Each row is a point. The ring and each string are closed loops that go straight from each point to the next, and from the last back to the first. Before rounding, they use only three directions, however many columns there are. How many times does the string pass through the ring? Passing back the other way cancels.
In the rows, zero is written as 128.

Ring, 8 rows:
[[ 87 171 122]
 [ 80 172 140]
 [ 89 161 156]
 [105 136 149]
 [120 109 119]
 [125 110  99]
 [122 129  95]
 [101 161 107]]
String, 31 rows:
[[108 154 125]
 [105 175 118]
 [ 86 181 108]
 [ 78 166 109]
 [ 87 146 115]
 [102 155 129]
 [ 90 188 149]
 [ 73 193 156]
 [ 66 182 156]
 [ 65 168 153]
 [ 86 148 136]
 [ 97 146 133]
 [103 161 153]
 [100 162 177]
 [ 99 141 168]
 [ 99 123 141]
 [102 130 125]
 [105 124 126]
 [116 134 133]
 [130 120 134]
 [127  93 112]
 [123  76  91]
 [108 111 103]
 [105 133 116]
 [126 132 112]
 [135 120  92]
 [133 120  82]
 [110 121  87]
 [102 129 102]
 [105 133  85]
 [104 144 114]]
Times through: 5
String (14 x 3):
[[105 127 122]
 [107 143 132]
 [105 165 171]
 [ 79 186 183]
 [ 74 150 131]
 [ 92 155 131]
 [ 90 184 152]
 [ 73 184 159]
 [ 75 155 151]
 [ 94 137 136]
 [109 144 137]
 [120 130 139]
 [126  95 123]
 [111  91 110]]
Times through: 3

Ring:
[[129 130 119  81]
 [142 135 128  89]
 [143 140 128 119]
 [134 140 119 161]
 [129 125 112 168]
 [128 107 108 151]
 [126  95 106 122]
 [120 102 105 103]
 [118 119 109  92]]
String:
[[143 112 121 118]
 [145 112 120 153]
 [143 105 116 167]
 [123 120 106 190]
 [112 134 102 181]
 [121 128 109 145]
 [133 109 114 119]
 [105 141 100 171]
 [112 101  97 145]
 [136  61 107  82]
 [141  59 111  61]
 [141  88 117  78]
 [114 126 105 129]
 [ 98 144  98 150]
 [117 128 108 122]
 [136 104 118  76]
 [134 105 118  54]
 [123 126 116  59]
 [112 151 111 102]
 [129 137 122  73]
 [144 129 130  52]
 [134 145 125  88]
 [143 145 132  82]
 [123 161 119 135]
 [118 150 112 148]
 [133 128 119 120]
 [161 115 135  88]
 [158 137 136 124]
 [137 156 124 170]
 [110 168 108 197]
 [123 138 113 151]]
Times through: 2
String (26 x 4):
[[166 108 140  36]
 [142 125 125  97]
 [125 138 115 134]
 [156 117 133  84]
 [160 123 137  86]
 [163 132 141  89]
 [170 127 145  72]
 [163 117 138  68]
 [146 120 127  90]
 [162 108 137  45]
 [153 116 134  40]
 [150 107 129  39]
 [140 108 122  67]
 [116 135 109 126]
 [125 122 112 113]
 [137  98 117  78]
 [129  82 109  56]
 [118  92 104  79]
 [ 99 127  96 130]
 [101 124  97 121]
 [112 110 103  89]
 [130  92 113  44]
 [134 101 118  46]
 [123 127 116  62]
 [126 139 120  75]
 [156 117 136  32]]
Times through: 0

Ring, 6 rows:
[[100 152 117 118  79 166  94 154]
 [103 150  88  85  69 163 130 122]
 [112 122 120  86 127 127 167 102]
 [115 101 184 120 189 102 165 118]
 [117 100 207 156 200  97 123 148]
 [113 121 177 159 153 121  87 165]]
String, 29 rows:
[[106 147 128 138  92 154  74 165]
 [ 96 156 144 144  85 173  63 183]
 [ 96 150 151 135  98 168  85 172]
 [100 146 142 128 101 160  96 160]
 [107 132 140 121 119 140 116 141]
 [112 137 112 116 100 140 107 136]
 [109 132 131 116 117 137 121 135]
 [ 98 148 121 100  89 166 126 138]
 [ 95 158  88  74  58 180 140 122]
 [108 130 132 108 119 138 133 128]
 [114 127 116 102 117 129 138 117]
 [117 123  96  82 114 123 162  94]
 [118 117 113  89 132 116 166  96]
 [115 120 135 114 136 121 135 123]
 [110 117 152 107 149 124 156 118]
 [107 112 169  98 167 123 181 110]
 [114 104 156  88 172 109 196  93]
 [120 109 130  94 151 107 172  96]
 [118 113 119  85 141 112 176  91]
 [111 121 104  61 122 129 198  79]
 [106 132 115  80 111 144 165 106]
 [105 135 118  92 106 146 146 119]
 [ 98 153  88  72  66 172 147 115]
 [ 96 167  62  68  32 188 129 121]
 [100 161  76  90  47 176 109 134]
 [110 138 113 113  98 144 110 136]
 [105 139 132 119 105 149 110 145]
 [110 129 139 122 125 133 118 138]
 [109 140 124 130 100 144  89 152]]
Times through: 0

Ring (6 x 9):
[[138 130 102 121  95 101 141  91 133]
 [132 143 103 160 134  89 165  60 136]
 [101 153 110 184 167 128 144  96 137]
 [129 136 141 159 154 177 117 152 124]
 [157 122 154 129 127 187 108 172 117]
 [148 118 127 103  89 154 107 154 123]]
String:
[[ 77 154  98 175 155 135 124 113 140]
 [ 72 161 108 199 184 148 128 114 140]
 [ 92 155 127 198 191 169 125 132 133]
 [155 133 151 161 158 167 135 135 121]
 [144 132 138 148 139 157 128 135 124]
 [124 135 122 144 130 149 121 132 129]
 [168 123 151 132 127 166 125 147 118]
 [209 105 182 107 112 200 112 186 105]
 [173 109 158  96  95 196  92 195 112]
 [132 120 127 103  92 173  90 177 123]
 [117 132 113 127 110 148 110 141 130]
 [163 121 136 119 107 148 126 136 121]
 [185 109 146  94  85 157 117 153 115]
 [159 111 133  85  73 163  98 169 119]
 [130 119 120  97  83 163  92 169 125]
 [110 132 111 126 109 150 105 146 131]
 [144 126 130 127 115 153 119 140 124]
 [179 115 157 116 113 175 117 161 114]
 [198 108 182 112 120 209 105 195 106]
 [159 121 166 133 138 210  99 193 114]
 [113 137 129 151 143 173 107 156 128]
 [123 137 121 149 135 146 125 128 130]
 [144 135 135 154 144 149 135 123 126]
 [123 138 119 151 136 140 130 119 131]
 [ 85 152 104 174 156 138 126 115 138]
 [ 74 164 102 207 190 131 143  92 142]
 [109 157 118 203 188 126 159  81 136]
 [131 145 125 178 164 130 153  94 131]
 [117 140 114 152 134 135 130 116 132]]
Times through: 1
String:
[[167 119 117 105  83 109 141 102 126]
 [152 125  98 108  77  84 149  78 132]
 [114 138  83 130  97  84 144  75 140]
 [110 142  88 143 112  92 145  77 140]
 [142 141  94 153 120  62 180  34 138]
 [170 137 118 159 135  78 187  42 131]
 [141 138 118 154 135 116 152  89 131]
 [113 142 108 153 133 127 133 107 134]
 [ 90 153  97 174 151 117 140  91 140]
 [ 78 163  97 201 180 117 149  80 143]
 [115 153 125 196 184 136 152  94 134]
 [141 139 136 166 157 146 142 114 127]
 [125 138 123 153 139 145 129 123 130]
 [147 133 141 153 146 158 131 132 124]
 [160 128 160 152 153 184 123 156 118]
 [168 122 172 142 148 207 109 184 113]
 [195 110 189 122 134 224 101 206 105]
 [208 106 184 111 118 203 112 187 105]
 [166 119 148 120 114 169 117 156 118]
 [127 130 121 129 115 151 114 142 128]
 [127 123 120 109  95 159  99 160 126]
 [132 118 115  90  73 154  93 164 125]
 [106 135 103 130 109 136 113 130 134]
 [140 128 118 125 107 131 128 120 128]]
Times through: 1

Ring:
[[152 116 132 143 135 134 133 110 139 126 137 139]
 [183  76 151 153 162 114 102 118 130 104 152 113]
 [185  57 161 153 167 101  89 127 126 101 149  98]
 [153  78 149 150 142 111 111 130 136 140 121 132]
 [120 109 136 134 116 121 132 129 140 153 105 140]
 [ 80 151 124  99  85 125 150 127 135 135 103 109]
 [ 70 172 118  82  77 129 157 121 130 114 112  89]
 [114 150 120 118 107 139 151 111 138 126 125 128]]
String (27 x 12):
[[ 95 134 133  98  99 115 134 129 127 113 116  85]
 [ 65 155 124  88  76 120 150 133 132 134  96  97]
 [ 63 157 126  78  75 116 146 133 126 116 104  75]
 [ 51 172 121  71  66 120 155 131 127 117 100  75]
 [ 47 185 110  80  59 135 171 124 137 142  91 111]
 [ 98 150 118 120  95 138 157 118 144 154 104 148]
 [ 75 175 111  98  78 141 167 116 140 140 105 127]
 [ 63 196 106  79  68 143 173 112 134 118 113 102]
 [114 151 114 133 104 149 162 109 148 159 111 168]
 [127 128 131 123 118 128 136 117 134 120 129 117]
 [131 124 139 108 124 116 121 119 122  82 147  70]
 [168 112 132 152 146 137 130 105 140 121 146 144]
 [177  99 134 166 152 138 129 107 145 139 139 166]
 [167 100 134 163 146 136 130 111 145 146 131 167]
 [163 102 132 165 142 138 134 111 148 156 125 177]
 [177  97 134 170 152 139 130 108 147 149 135 176]
 [147 111 135 141 133 128 130 116 138 129 131 135]
 [139 117 135 129 128 124 128 117 133 115 134 114]
 [136 126 125 142 123 139 144 112 144 147 121 157]
 [128 133 121 143 116 144 152 111 149 161 113 172]
 [111 139 128 110 108 126 140 118 132 115 126 104]
 [ 81 162 128  73  88 116 140 123 119  78 132  46]
 [ 29 206 114  36  49 120 161 125 115  74 117  23]
 [ 60 179 111  90  68 137 169 121 139 145  95 121]
 [ 74 163 114 106  78 138 165 122 143 160  92 142]
 [ 91 147 119 119  91 136 158 123 145 164  95 151]
 [121 123 130 130 114 128 139 122 140 144 113 138]]
Times through: 3
String (26 x 12):
[[174  85 142 164 153 126 118 116 141 139 134 154]
 [149 102 143 131 137 116 117 121 129 106 139 102]
 [168  91 151 130 152 109 102 118 121  76 160  74]
 [185  89 143 158 161 126 113 110 135 110 154 130]
 [192  89 135 182 162 142 127 105 150 152 139 189]
 [159 101 136 154 141 130 127 115 142 139 131 151]
 [139 108 140 128 130 118 122 122 131 112 133 106]
 [178  75 157 137 161 103  93 122 121  77 161  74]
 [215  34 177 151 192  86  62 127 113  52 181  50]
 [207  38 167 169 183 100  80 126 128 103 155 109]
 [200  34 170 165 180  94  77 132 126 104 150 102]
 [171  67 149 167 154 116 110 127 142 152 122 156]
 [141  98 142 139 132 118 121 126 136 134 122 127]
 [130 104 143 125 125 112 119 128 130 119 124 103]
 [115 107 140 124 114 113 126 133 135 140 108 118]
 [104 119 128 137 103 129 147 130 149 183  86 170]
 [115 121 126 143 109 134 148 124 149 178  95 175]
 [121 118 135 124 116 121 131 125 135 131 118 119]
 [110 117 142 104 112 107 121 132 124 102 124  74]
 [114 106 141 123 113 112 125 134 134 138 108 115]
 [140  87 139 162 130 124 130 130 150 184  97 182]
 [153  86 139 166 138 127 127 124 148 173 108 179]
 [146  93 146 135 136 112 114 126 131 118 130 110]
 [165  70 160 133 154  97  91 131 121  87 148  72]
 [195  44 172 143 178  87  70 131 115  65 167  55]
 [214  40 167 169 188 101  79 122 126  92 164 102]]
Times through: 5
